Each row of a before or after table is a point. The points were changed in one or more steps. Then noise was added and the rows were shuffled. The steps act on columns, c1 being the first. What was done? A step turns or swaps two columns, mirrors them in a line or flattens them onto one, adds a multiple of one to another, or multiplies or shifts one. Angles are multiples of 10 degrees, from the lower column toward the higher: turns from -170 to 170, lines from 10 to 170 but not 90. Use the fewest steps. Two steps may share a column if one is a turn and the other turns, adds or multiplies; they go together, in the order done. Otherwise the lowest column goes first.
In the rows, 128 means zero.

Before (11 x 2):
[[160 136]
 [ 90 151]
 [ 91 145]
 [116  93]
 [ 86 152]
 [ 70  50]
 [ 98 110]
 [ 73 102]
 [202 108]
 [126 138]
 [109 142]]
After (11 x 2):
[[137 205]
 [163  81]
 [216  82]
 [119  90]
 [166 121]
 [116 161]
 [117 108]
 [113  83]
 [114  79]
 [118 122]
 [150 100]]
Steps: turn c1 and c2 by 100 degrees

Before (8 x 4):
[[143 155 128 177]
 [130 139 147 147]
 [147 130  92  54]
 [150 130  80  91]
 [109  88  52  94]
 [147 125 182 215]
 [178  83 160  92]
 [112  91 188 128]]
After (8 x 4):
[[127 166  90 123]
 [172 121  73 201]
 [124 154  66 123]
 [101 133 164  82]
 [116 134 177 110]
 [136 115 110 144]
 [110 179 197  93]
 [152 101 132 171]]
Steps: flatten c1 and c4 onto the line at 60 degrees; turn c2 and c3 by 170 degrees

Before (14 x 8):
[[155 135  85 160  94 152 138 188]
 [217 139  60 162 171 127 146 103]
 [166 124 173 158 135 113 170  68]
 [136 173  69 133 150 113 117 115]
 [163 155 120 176 105 150 168 108]
 [ 94 163  92 189  94 137 145 105]
 [191  58 123 170 201 178 141 156]
 [154 141 160  93 133 107 186 118]
 [104 167 146 122  94 139 106 182]
 [132  76 130 112 149 213 169 160]
 [166 143 187 179 153 134 203 127]
 [169 142  89  69  84  98  91 153]
 [206 134 167  92 186 171  88 173]
 [133 154 157 116 120 147 208 100]]
After (14 x 8):
[[202  59 127 137 201 179 143 158]
 [185 155 124 114 105 150 168 109]
 [123 154 138 138 120 147 208 100]
 [121 142 115 200  84  96  89 155]
 [137 174 102 128 150 113 117 115]
 [175 126 147 129 136 114 172  70]
 [188 143 151 114 151 133 204 128]
 [165 136 143 207 186 172  88 172]
 [144 163 113  60  96 136 146 106]
 [107 167 133 118  96 138 107 182]
 [124 140 143 174 134 109 184 119]
 [169 135 112 123  93 155 140 188]
 [119  73 129 141 149 216 166 159]
 [217 138  98 160 170 128 145 104]]
Steps: mirror c1 and c4 in the line at 20 degrees; multiply c3 by 0.4
